Every row gives one point. The ring and each string are closed loops that go straight from each point to the next, and from the last back to the first. Before rounding, they use only three directions, however many columns there are. Count how often each string passes through the ring. Passing back the other way cancels.
In the rows, zero is written as 128.

Ring (8 x 4):
[[131  76 139  86]
 [131 114 149  98]
 [143 166 156 127]
 [154 175 154 142]
 [163 148 142 147]
 [161 102 129 133]
 [146  51 120 102]
 [138  45 125  88]]
String:
[[166  65 136 119]
 [151  86 136 113]
 [143  83 131 106]
 [158  76 147 110]
 [136  18 130  73]
 [123  28 126  66]
 [115  53 120  71]
 [130  86 131  94]
 [125  86 127  91]
 [116  76 125  79]
 [135  97 135 102]
 [148  95 153 104]
 [137  67 146  85]
 [124  34 131  66]
 [117  43 113  73]
 [131  78 122  96]
 [123  36 106  80]
 [134   7 103  81]
 [148  29 112  99]
 [143  48 107 104]
 [144  82 120 113]
 [159 108 145 126]
 [175 106 147 139]
 [171  95 127 142]
 [157  89 114 132]
 [145  89 114 119]
 [145  93 122 116]
 [146  67 107 115]
 [155  46 110 114]]
Times through: 2
String, 24 rows:
[[142  93 128 111]
 [142  81 126 107]
 [131  25 100  86]
 [137  20 105  87]
 [146  19 112  93]
 [160  65 134 114]
 [148  86 130 113]
 [143  64 108 110]
 [158  78 110 130]
 [176 121 142 150]
 [160 125 144 134]
 [141 127 126 124]
 [148 160 134 141]
 [161 203 153 162]
 [175 202 172 166]
 [164 204 163 160]
 [163 154 158 141]
 [146 124 139 122]
 [148 162 134 142]
 [167 175 140 163]
 [178 149 146 161]
 [173 118 132 150]
 [174  96 137 140]
 [150  97 134 118]]
Times through: 4

Ring:
[[135 135 103 134 129 137 120 122]
 [115 131  88 128  95 152  95 128]
 [101 126 102 117  80 150  98 134]
 [109 123 133 103 100 122 133 127]
 [136 123 158  98 143  87 178 111]
 [153 130 160 112 169  85 186 109]
 [148 136 133 130 156 114 153 119]]
String, 31 rows:
[[117 114 125  84 103  97 150 104]
 [130 116 130  86 123  86 166  96]
 [126 125 136 106 124 108 150 117]
 [115 129 149 115 115 126 138 138]
 [114 129 164 112 118 122 147 142]
 [145 120 171  90 158  67 201 101]
 [180 114 166  72 200  16 249  57]
 [162 122 152  94 175  59 205  85]
 [136 129 140 114 139 107 156 118]
 [123 133 153 124 129 127 143 140]
 [140 135 171 124 157 108 170 133]
 [179 130 159 112 204  60 214  88]
 [177 129 139 112 193  66 201  83]
 [151 130 131 118 156  99 164 106]
 [132 134 135 127 134 126 140 130]
 [130 138 136 138 134 139 130 140]
 [142 140 120 143 146 136 129 130]
 [168 134  86 131 166 106 147  88]
 [145 137  88 140 138 135 118 113]
 [114 138 116 140 106 161 100 149]
 [119 133 117 130 111 144 114 136]
 [128 130 101 124 116 133 118 119]
 [134 126  68 119 112 128 111  99]
 [120 127  63 122  91 146  91 110]
 [100 129  77 127  71 168  74 136]
 [ 94 133 117 131  78 169  87 157]
 [110 130 121 123  99 145 112 139]
 [120 124 106 109 105 124 124 115]
 [108 118  93  98  83 126 114 110]
 [ 92 121 113 103  69 142 104 134]
 [ 94 124 130 107  79 141 113 142]]
Times through: 1

Ring, 8 rows:
[[155 127 134 216 124  89  84 142  75]
 [172 150 136 203 148 108 106 144  71]
 [187 162 122 162 156 139 132 130  89]
 [187 149  95 119 134 158 140 108 120]
 [174 135  88 106 115 156 132  97 137]
 [149 120  98 117  99 138 113  94 142]
 [130 108 119 163  94 103  85 110 122]
 [134 108 127 194  99  88  76 125 101]]
String (30 x 9):
[[144 172 169 180 171 119 119 130  89]
 [176 140 114 172 132 123 113 129  93]
 [207 135  86 170 125 132 119 134  84]
 [219 147  83 159 137 146 133 133  84]
 [205 129  75 150 115 140 122 123 100]
 [167 144 118 154 134 131 119 119 105]
 [141 178 165 152 172 135 131 117 106]
 [185 167 109 110 153 168 152 106 122]
 [221 129  39  79 104 183 152  94 141]
 [204 114  46 102  90 161 130  99 136]
 [196 109  49 104  84 156 125  97 138]
 [194 102  35  76  72 168 130  83 159]
 [152 132  96  88 109 158 131  84 157]
 [131 146 131 112 129 143 124  92 144]
 [143 110  89 104  86 139 110  86 155]
 [157  82  59 115  55 128  94  90 152]
 [160  92  75 140  71 119  92 104 132]
 [147 129 122 157 117 118 103 114 114]
 [112 145 164 164 137 109 100 112 117]
 [105 128 159 176 119  94  84 114 116]
 [133  79 102 191  66  79  60 119 111]
 [150  77  90 198  64  80  61 126 102]
 [161 110 103 178  99 105  90 124 102]
 [136 152 155 175 146 113 107 123 100]
 [128 144 167 210 143  89  88 137  82]
 [147 123 146 239 124  73  72 151  63]
 [178 104 104 234 101  79  72 153  61]
 [178 118 103 200 111 102  91 139  80]
 [157 145 136 182 139 114 107 130  91]
 [148 165 161 186 163 115 114 132  86]]
Times through: 3
String (28 x 9):
[[185 110 100 221 106  90  82 149  66]
 [165 121 113 190 113 104  93 132  90]
 [143 143 146 184 138 107 101 128  94]
 [126 147 168 201 145  94  92 132  88]
 [124 151 170 193 148  99  97 129  93]
 [142 143 143 175 136 112 104 123 101]
 [156 112 112 190 103  98  85 129  95]
 [134 151 158 181 146 108 104 126  97]
 [129 146 169 214 146  88  88 139  79]
 [171 100 111 249  99  68  62 157  55]
 [194  99  82 217  92  91  79 148  69]
 [196 122  99 216 118 100  93 151  62]
 [204 138 102 204 134 114 108 149  63]
 [191 135  98 171 125 126 114 131  89]
 [158 158 139 162 151 128 121 123  99]
 [157 178 153 153 172 139 135 122 100]
 [211 166  90 116 152 172 156 114 109]
 [172 177 132 125 166 159 148 111 114]
 [155 163 140 144 154 139 130 115 111]
 [174 132 101 147 119 133 116 116 111]
 [215 129  54 109 109 165 139 107 123]
 [216 144  65 108 126 171 148 108 119]
 [175 178 133 133 169 156 147 116 107]
 [208 175 107 136 165 164 154 124  95]
 [217 158  94 159 150 149 139 134  82]
 [202 133  89 174 124 128 115 134  84]
 [159 150 137 175 144 120 113 128  93]
 [165 134 118 173 125 117 106 126  96]]
Times through: 1

Ring:
[[140 114 114 187 106 150 109  96 110 146 121 133]
 [134 120 121 174 121 149 111  96 115 138 127 132]
 [133 130 132 148 141 131 126 110 121 117 130 127]
 [134 136 139 123 149 109 141 131 126 103 126 119]
 [140 130 132 132 131 106 143 136 120 110 118 117]
 [145 119 119 166 111 124 130 120 112 126 117 124]]
String, 22 rows:
[[140 122 122 160 118 128 126 116 115 128 120 125]
 [134 125 127 141 121 125 126 123 121 135 116 120]
 [146 107 106 205  92 154 107  93 104 151 118 135]
 [149 100  98 238  84 173  95  72  97 157 124 144]
 [129 125 127 149 124 141 114 109 122 144 121 125]
 [132 127 129 146 129 133 122 113 122 131 123 124]
 [137 122 122 171 124 142 117 101 115 129 127 131]
 [141 116 115 204 121 159 107  79 107 129 136 141]
 [129 129 131 152 139 141 117 102 122 127 131 129]
 [128 133 136 123 139 122 128 125 128 125 121 119]
 [140 120 120 179 123 142 118  99 112 126 129 133]
 [141 114 114 205 116 161 105  79 107 135 134 141]
 [134 116 116 192 115 164 100  82 112 147 129 138]
 [130 125 127 148 124 138 116 110 122 140 121 125]
 [136 123 124 157 121 135 120 112 118 134 121 126]
 [139 116 117 173 105 143 114 106 113 147 117 128]
 [161  95  91 249  72 159 107  82  89 147 119 142]
 [147 115 114 185 106 134 123 108 107 130 120 129]
 [136 126 128 144 127 123 129 122 120 125 120 122]
 [137 128 130 131 123 113 135 135 122 126 113 116]
 [160 106 104 208  90 129 129 110  97 125 116 131]
 [157 108 106 207  94 135 125 105  99 128 119 132]]
Times through: 0
String (26 x 12):
[[126 128 131 145 134 142 114 105 124 136 126 127]
 [135 121 121 184 128 154 109  87 114 131 134 137]
 [140 119 119 191 127 150 114  88 110 122 135 138]
 [135 127 129 150 133 129 126 114 120 121 126 125]
 [129 134 137 123 143 120 131 125 127 119 124 119]
 [128 139 142 115 154 114 136 128 130 108 128 119]
 [136 135 137 136 152 114 140 122 123  97 132 123]
 [142 129 130 154 140 117 138 118 116  99 131 126]
 [133 131 133 132 135 119 132 126 124 120 121 120]
 [129 138 142 104 146 106 140 140 131 114 119 113]
 [132 143 147  88 155  86 156 156 133  96 119 107]
 [144 132 134 129 137  95 152 143 120  96 120 115]
 [132 137 141 101 142  98 146 148 130 112 115 110]
 [133 132 135 120 135 110 137 136 126 119 117 115]
 [141 124 125 154 122 121 132 122 116 121 120 123]
 [155 111 110 194 100 126 130 113 102 122 118 129]
 [151 113 112 184 100 128 127 115 106 130 115 127]
 [135 126 128 139 121 122 128 126 121 132 115 119]
 [136 126 127 148 126 126 127 119 119 127 121 123]
 [150 109 107 207  98 148 114  94 102 137 122 135]
 [154  97  94 244  77 169  99  75  93 156 121 144]
 [140 110 109 197  96 158 103  91 108 156 119 135]
 [131 123 125 153 120 140 115 110 120 143 119 125]
 [135 124 125 156 123 136 120 110 119 134 122 126]
 [138 119 120 177 118 144 115 100 113 134 125 131]
 [128 131 134 128 135 126 125 122 127 130 121 120]]
Times through: 0
